Each row of a before or after table is a point. The points were changed in one or more steps. Then noise was added and the rows were shuffled. The steps act on how far a point lies along the listed directions, d1 being the first. Name the steps. A step turns or swaps two directions, mirrors them in a line or flattens them onto one, adds a multiple of one to another, or multiplies one. Angles are multiples of 10 degrees, from the lower direction toward the higher: turns from -170 to 170, lines from 10 to 170 but not 90. Use the fewest steps. Two steps may share a direction if one is a turn and the other turns, adds or multiplies; they go together, in the order done. Otherwise the lowest direction goes first.
(in the rows, 128 means zero)

Directions:
(1): [118 165]
(2): [ 91 118]
Before (9 x 2):
[[ 67 132]
 [146 147]
 [115 109]
 [104 128]
 [183 112]
 [153 151]
 [129 136]
 [ 95  88]
 [141 105]]
After (9 x 2):
[[120 104]
 [ 93 179]
 [147 177]
 [122  95]
 [122 124]
 [138 148]
 [170  87]
 [152 129]
 [114 148]]
Steps: swap d1 and d2

Directions:
(1): [134 114 131 179 134  88]
(2): [135  84  85 126 104 135]
Before (12 x 6):
[[126 162 173 170 135 118]
 [124 147 127  98 143 141]
 [144 132 121 112 119 120]
 [137 129 116 137 123 112]
 [149 151 147 149 124 103]
 [123 101  98 177 119  89]
 [114 116 136 175 137  98]
 [135 160 167 212 163  48]
 [128  94 123 186 133  85]
 [133 112  98  88  97 162]
 [112 108 141 183 136  94]
 [118 117 117 125 129 129]]
After (12 x 6):
[[129 103 132 190 140  83]
 [149 156 150 145 127 110]
 [124 144 126  99 142 141]
 [130 177 176 199 169  53]
 [121 106 106 181 121  87]
 [124 165 175 161 134 126]
 [118 117 118 129 128 130]
 [132 106  92  94  96 157]
 [115 123 142 176 138  98]
 [137 130 118 136 123 112]
 [111 118 151 184 142  94]
 [148 126 121 110 118 117]]
Steps: turn d1 and d2 by -10 degrees

Directions:
(1): [ 92 130 126 115  73 116 115  88 150 163 116]
(2): [ 76 125 174 150 145 142 109 135  92 131 102]
(3): [ 97 154  73 158 152 155 136 108 144 113 108]
Before (9 x 11):
[[114 153 130 160 190 147 134 143 109 102  99]
 [171 113 105  87 104 102 156 128 165 112 154]
 [176 136  89 124 162 135 138 153 140  88 144]
 [191 145 122 126 155 117 150 141 143 114 155]
 [142 122 159  98 130 121 120 140 126 127 148]
 [ 67 137 127 170 173 165 101 124 112 127 111]
 [169 128 116 117  90 125 140 126 144 158 132]
 [181 122 151 123 158 113 122 148 112 108 158]
 [107 148  83 120  53 105 128  66 185 169 142]]
After (9 x 11):
[[141  91 190  92 109  99 132 150 117 123 139]
 [210 121 151 131 173 115 147 185 108  99 181]
 [132 116 139  89  69 100 110 113 150 153 133]
 [118 159  79 125 108 120 135  89 171 142 105]
 [ 94 128 165 129 102 114  96  94 121 152 121]
 [129 132 173 111  89  97 119 107 138 165 136]
 [ 96 131 162 116 135 138 109 127 117 131 125]
 [161 116 164 128 121 131 130 156 101 146 126]
 [119 150  49 144 144 152 127  99 170 125 137]]
Steps: multiply d1 by -1; turn d2 and d3 by 80 degrees

Directions:
(1): [108  94 139 107  64 117 132 130 100 124  92 152  90 145 163 161 114 111]
(2): [ 82 126  94 128  99 126 121  91  98 107 138  86 191 145 128 120 118 109]
(3): [174 165  95 133  97 116  78 137 120 138 131 167 160 156 123 160 134 153]
Before (8 x 18):
[[120 134 114 142 128 125 116 109 120 120 150 112 166 137 118 122 126 122]
 [137 137 132 127 117 134 126 140 129 134 124 148 124 125 131 136 133 136]
 [181 139 146 141 158 134 113 161 159 150 127 169  95 115 122 139 144 155]
 [138 160  99 138 131 137 108 119 122 124 132 129 154 132 119 120 138 133]
 [120 131 117 128 121 140 137 117 130 127 137 111 152 130 122 123 124 124]
 [124 125 120 133 134 126 127 118 135 130 128 112 140 134 119 115 129 130]
 [113 124 134 130 134 132 132 120 137 127 139 117 130 126 124 117 131 122]
 [115 127 124 130 147 133 133 127 129 127 137  99 153 118 124 102 131 116]]
After (8 x 18):
[[122 152  89 131  97 131 102 110 103 117 123 129 163 146 131 133 131 124]
 [236 134 190 136 174 133 119 208 188 176 105 230   7 101 132 160 153 176]
 [114 140 100 133 131 130 115 117 118 123 144  94 189 131 120 107 130 118]
 [106 134  99 128 104 137 129 102 116 119 140  99 181 140 122 124 120 119]
 [142 129 145 124 122 135 134 149 135 138 118 157 100 119 135 137 133 136]
 [120 129 108 133 122 124 119 112 127 127 130 109 158 142 119 119 127 129]
 [116 133 124 133 133 131 123 116 135 126 144 115 147 130 120 117 132 125]
 [ 95 132  89 139  94 120 105  87  96 107 151  96 204 154 123 127 117 110]]
Steps: turn d1 and d3 by -50 degrees; multiply d2 by 2.5

Directions:
(1): [ 84 104 117  82 121 119 156 145 130 109  67 129 136  99 132 190 132 111
  65 148 125 151 153 109  97 123 160 128 136 100 122 132]
(2): [ 81 144 133 164 153 138 123  91 178 157 135 156 175 115 134 146 128  99
 141  81 103 110 147 151 129 125 140 105 124  70 171 109]
(3): [ 83 110 122 107 133  67  96 114  98 114 149 139 113 143  92  86 130 123
 115 109  81 143 132 133 137 145 153 152  82 115 143 190]
(4): [124 156 114  86 141 178 150 139 115  89 158 170 113 146 115 136 131 211
 104  93 119 112 148 164 105 120 141 118 114 139 152 110]
(5): [128 149 164 140  85 109 186 159 102 145 130 125 100  85 151 116 100 121
 144 100 154 149 135 153 132  70 139 109 116 123 170 170]
Before (12 x 32):
[[ 90 119 117  77 153 148 120 127 149  89 132 173 141 149 100 160 122 159
   66  93  93 122 162 137  94 146 166 127 110  92 184 129]
 [118 159  92  57 158 209 120 138 130  64 144 166 139 163 103 157 147 225
   89  93 113 105 157 144 106 139 146 113 130 135 122  82]
 [140 102 123 136 143 107  73 111 125 129 124 119 144 142 122 106 128 101
  125 141 118 112 111 143 152 150 102 136 161 143  97 115]
 [126 112 138 137 133 100 114 124 137 156 113 100 128  93 152 143 129  85
  134 172 134 161 130  94 120 124 135 143 142 118 113 135]
 [146 144 155 169 150 114 100  92 153 170 154 117 131 158 143  81 119  99
  193 118 125 116  92 128 171 137  95 139 122 140 122 133]
 [125 138 103 124 159 147  99 104 140 113 142 139 141 153 116 144 149 156
  104 121 104 119 130 145 125 150 117 122 131 120 112 103]
 [ 60 133 119 116 137 115 132 117 149 135  87 139 162  83 130 172 132 102
   87 119 104 146 147 136 111 137 164 132 125  69 130 130]
 [140 131 129 132 134 146 125 117 143 131 120 101 150 118 136 158 114 118
  131 155 139 149 146 114 125 132 127 114 152 135 118 110]
 [ 62 137 103  79 164 163 139 107 121  79 140 176 135 154 109 149 145 176
   70 101  86 130 158 142 107 140 157 134  98 106 140 127]
 [105 117  93  95 173 173  87 109 140  85 151 188 122 184  80 144 163 178
   81 128  73 105 155 132 113 177 142 141 110 117 119  80]
 [142 104 125 143 144 133  90 100 166 158  97 125 162 146 139 149 139  74
  119 175 125 115 135 106 122 176 120 122 163 117  89 100]
 [102 100 147 110  91  71 152 154  83 135  83 105 121 100 138 138 120  92
  107 149 142 168 123 100 120  92 145 149 128 127 121 207]]
After (12 x 32):
[[ 87 124 122  82 151 147 125 125 151  91 133 172 143 143 102 161 120 156
   70  88  91 122 162 139  97 142 167 124 111  88 191 131]
 [127 111 138 138 133 102 116 125 137 158 113  98 129  94 153 143 130  86
  133 172 132 159 130  92 120 123 133 144 143 118 111 136]
 [ 88 118  91 108 189 180  77  91 166  94 154 198 144 186  78 153 168 170
   84 114  61  94 161 137 114 186 144 136 112  96 129  66]
 [131 102 120 141 153 112  66 101 137 134 124 126 155 145 121 111 133  97
  126 137 109 108 115 144 149 156 103 133 162 133 102 107]
 [147 146 158 171 149 113 103  90 153 169 154 118 132 157 145  80 118  98
  195 116 126 116  91 129 172 135  95 140 120 137 126 134]
 [116 141 100 131 166 150  92  96 151 118 143 146 152 153 117 148 150 151
  105 113 100 115 131 146 124 153 117 119 130 109 116  97]
 [ 60 136 123 118 128 113 143 122 142 136  89 138 157  77 134 170 125 101
   90 113 111 150 147 141 113 128 167 129 122  65 137 137]
 [111  97 146 103  86  70 154 161  74 128  83  97 115 104 137 133 120  97
  103 159 147 171 121  94 122  91 143 154 129 140 112 210]
 [126 108 125 154 153 136  84  86 180 165  99 134 178 147 140 155 142  68
  120 164 116 108 136 111 122 180 121 117 161 100  98  91]
 [ 55 138 103  82 166 165 139 104 127  82 142 180 140 151 108 151 145 172
   73  96  83 129 159 146 108 138 159 131  96 100 146 126]
 [136 130 125 134 137 148 122 114 147 134 119 104 151 117 133 158 114 117
  131 155 136 147 147 115 124 134 126 115 153 132 121 108]
 [107 160  89  63 169 212 115 125 144  67 145 174 152 165 102 160 149 218
   90  86 106  97 160 147 106 143 148 112 128 122 127  73]]
Steps: multiply d5 by 1.3; turn d2 and d5 by 20 degrees

Directions:
(1): [110 115 109 130 138  76 149 131 118 141 133  91 180 108 152 124 175  88
 130 105  82 155 130 157 119 161 114 160  81 129 160 154 126 103 111  77
 106 142 102 135  90 156 177 131 150  71 105 132 146 120 100 126 139 164
 147 150 128 159 139 113 137 103 163 188]
(2): [113 116 158 131 159 114 178  91 153 118 136 183 105  92 133 156 177 166
 151 125 124 112 126 127 153 123  87 118 153 125 128 170 196 157 124 138
 131 147 161 129 123  89 142 133 193 115 147 116 129  98 134 132  87 119
 149 131  82 183 107 136 139  91  88 131]
(3): [160 141 128 123 176 127 175 163 150 119 138 106 116 114 121  85  88 132
 175 125 167 162 114  88 158  99 121 173 112 162 140 116 147 164 107 153
  69 133 102 113 142  98 104  97 103  80 117 128 180  80 146 130 127  92
 148 150 131 122 128 146 124 159 164 152]
(4): [146 105 113  59 114  82 119 116 166 151 111 150 203 104 128 133 137 142
 113 169 111 126 114 115 105 143 146  97 143 100 137 105 153 199 143 117
 147 117 138 145  94 164  95 160 153 105 150 143 150 105 138 154 131  87
 102 152 146  98 114 160 143 178 155 126]
Before (13 x 64):
[[ 80 114 148 187 128 137 145  66 117 107 133 164  79 131 151 178 201 131
  130 111 110  74 142 165 128 139  81 118 158 113 114 210 164  68 131 120
  170 142 161 133 130  88 180 123 180 156 128 101  81 172 114 119  91 176
  148 116  81 203 127 103 113  31  47 132]
 [203 163 117 100 137 185 104 186 156  98 124 127  93 161  93  97  19 157
  151 172 210 150 107  47 156  84 163 122 162 146 102  63 102 173 133 192
  123 104 118  93 176 106  51  84  43 145 144 141 160 108 180 137 136  46
  108 127 156  42 134 144  94 200 150  63]
 [ 83 103 127 113 130  74 154  99 141 139 130 153 187 100 139 155 195 141
  104 130  80 123 124 177 119 179 111 115 117  90 148 165 170 124 148  87
  141 139 142 145  92 143 177 180 197 109 144 128 119 120 112 116 108 157
  136 137 131 179 113 114 134  78 129 147]
 [153 134 113 118 128 148 109 135 127 140 125 133 143 135  92 109  92 124
  123 151 161 149 120 118 139 114 156 136 130 132 127  85 120 143 126 153
  127 131 112 131 139 138 105 117 104 150 150 122 136 133 146 122 146 116
  114 133 137 103 131 150 123 153 138 103]
 [117 104 134  81 118  87 136  89 150 144 131 173 174  91 141 168 168 137
  109 167  94 105 130 138 120 131 135 101 144 113 132 130 164 171 141 119
  141 137 155 144 106 144 124 149 193 113 149 133 139 111 127 140 117 104
  116 140 129 127 107 143 137 125 133 128]
 [137 135 173 131 147 158 132  73 134 129 136 172  72 113 119 173 124 166
  130 129 156  90 121 134 145 112 127 103 176 131  97 120 168 150 131 167
  138 128 167 122 144  99 118 121 150 183 134 124  93 140 155 123  93 112
  115  85  98 147 101 128 127 121 102  73]
 [149 152 151 122 110 164 118 136 136 103 125 160  50 150  99 142  73 180
  131 154 174  90 128 102 127  77 121  78 177 113  79  87 133 152 164 173
  154 115 161 116 165  93  69 134 103 195 139 114 101 140 147 116 126  95
  108 113 132  92 115 171 130 161  82  75]
 [122  92 143 132 120 128 111  93 144 139 131 157 121 127 139 167 125 173
   98 151 125  79 156 130 125 141 122  91 153 109 107 142 177 138 150 141
  170 133 191 123 131 126 107 158 160 170 136 115  93 134 141 137 112 123
   99 118 123 126 122 129 147 121  94  80]
 [159 147 122 115 109 157 117 146 143 118 137 128 111 135 106  75  64 151
  150 157 200 124 114  69 138 112 163 127 162 136 112  77 128 179 129 176
  112 114 120 117 164 122  48  96  79 135 148 136 161 119 163 132 136  83
   98 124 131  71 117 152 124 174 135  98]
 [167 114 137 102 155 100 154 140 178 125 116 148 143 113 126 136 119 165
  129 166 151 121 102 104 140 108 138 111 143 152 145 114 162 195 117 158
   91 111 147 114 127 132 118 130 128 111 139 135 154  99 140 147 127  98
  115 136 140 128 101 169 122 166 165 122]
 [162 121 108  69 110 131 105 138 141 137 123 127 178 129 138 122  96 122
  131 165 110 134 110 116 105 130 143 104 138 106 130  99 123 163 138 114
  153 106 110 120  92 158  88 135 116 111 127 146 147 120 151 156 138 106
  107 154 157  89 112 151 132 186 146 114]
 [184 133 102 105 129 135 161 166 155 137 139  98 137 135 104  92  80 131
  135 139 152 155 129  82 136 101 138 140 125 135 128  95 130 184 127 147
  103 100  97 111 118 130  99 123  85 106 108 126 170 101 155 153 129  89
  104 121 146  92 135 162 110 172 162 128]
 [191 132 113  46 165  96 125 150 172 128 118 132 186 101 121  99  92 143
  143 162 145 155  92  97 129  97 133 142 142 120 142  86 162 225 120 127
  106 112 107 119 116 139  78 127 142  81 164 141 193  65 143 162 144  47
  120 167 137  84 119 179 124 209 175 134]]
After (13 x 64):
[[151 133 121 155 150 138 194 150 129 124 153 103  97 127 119 111 125 127
  150  99 139 156 141 106 152 104  99 160 114 147 132 148 146 133 115 136
   98 119 105 103 121 106 151 110 112 104  98 111 154 109 133 134 107 130
  139 117 109 159 137 135 107 103 130 146]
 [132 134 121 157 144 154 135 119 112 127 137 133 112 131  97 118 124 116
  135 125 150 148 132 139 152 119 131 155 118 143 132 123 128 108 114 141
  123 147 121 127 138 120 143 106 120 146 138 113 124 139 133 111 135 148
  138 127 107 144 135 132 123 102 121 119]
 [119 156 140 189 132 165 153 139 106 100 162 117  60 131 126  88 116 130
  168 100 178 125 136 104 168 119 119 167 137 159 119 140 131 101 104 157
   84 142 114 105 173  89 123  74 104 127 124 117 140 131 139 106 123 149
  142 108  91 148 129 113 125  85 101 139]
 [104 110 106 102 124  81 130 134 139 143 122 122 205 120 136 127 156 122
   95 134  92 142 118 166 109 175 138 124 102  97 153 129 135 126 141  93
  129 129 118 144 101 164 157 174 149 107 134 130 132 126 118 120 131 145
  127 138 163 137 123 118 127 120 167 141]
 [122 134 117 147 137 141 136 133  97 121 146 104 121 138 153 137 137  93
  147 102  92 143 127 154 127 139 104 148  98 129 139 155 114  75 114  95
  127 126  96 108 103 124 161 110 131 104  99 130 132 134 121 124 123 179
  152 139 125 158 122 103 127  99 120 150]
 [114 111 130 178 128 142 106 128 109 137 139  98  98 148 144 141 109 138
  104 118 127 106 165 144 131 142 122 137 112 134 114 144 133  68 132 128
  139 142 155 115 144 128 137 126 116 159 105 114  94 153 128 120 135 160
  118 112 134 129 146  99 134  99 117 112]
 [140 111 114 102  92 129  90 100 147 129 107 150 149 146 128 144 115 136
  104 177 141  82 118 121  93 134 150  93 176  95 112 120 134 146 154 139
  184 105 145 143 128 134  92 140 119 165 145 129 110 167 141 141 130 107
   94 133 149  95 122 146 110 154 108  94]
 [101 122 123 136 128 102 139 125 102 136 148 112 144 117 148 140 154  86
  120 125  93 134 140 157 128 130 126 153  95 143 141 144 118  88 122  98
  103 148 115 127 119 141 166 117 149 101 103 127 136 133 105 116 136 152
  147 130 134 145 130 109 121  88 149 161]
 [146 148 161 155 150 167 119 104 103 127 143 129  65 133 121 148  95 137
  132 107 158 112 121 141 142 112 134 135 145 146 104 105 125 105 120 159
  113 129 133 118 156 105 133 103 107 178 107 125  98 155 142 109 116 133
  123  83 118 139 115 111 114 121 128  88]
 [143 129 139 166 175 114 176 155 138 114 130 110 103 126 139 129 139 131
  147 115 144 138 119 134 150 113 113 154 103 178 151 145 137 114  92 140
   64 125 118 102 143 114 172 103 115  98 101 123 145 116 114 118 133 154
  149 127 122 172 121 133 111 109 157 152]
 [139 147 125 159 202 116 167 155 111 106 151  81 109 110 143 104 138  97
  170  76 126 175 114 146 158 104  83 209  87 159 155 161 141  97  83  99
   70 146  83  98 129  98 178  84 148  66 116 118 166  88 102 118 136 145
  180 149  96 177 140 115 111  94 145 189]
 [147 171 149 192 167 192 155 162 116  75 156 126  21 154 120 122  95 141
  177  97 182 148 128  94 192  94  99 165 135 167 109 151 121  78 103 171
  102 144 116  77 181  57 147  53  86 133 118 116 134 124 148 108 108 129
  163 108  94 150 138  97  88  79  99 107]
 [122 165 155 188 125 174 136 152  90  89 146 119   3 162 114 135  91 145
  143  98 169 104 140 134 143  78  98 124 140 144  86 119 108  68 144 157
  125 133 138 106 178  74 128 107  89 186 108 106  88 157 121  90 131 152
  140  98 110 138 136 129 119 100  77 108]]
Steps: mirror d1 and d4 in the line at 30 degrees; flatten d2 and d3 onto the line at 70 degrees
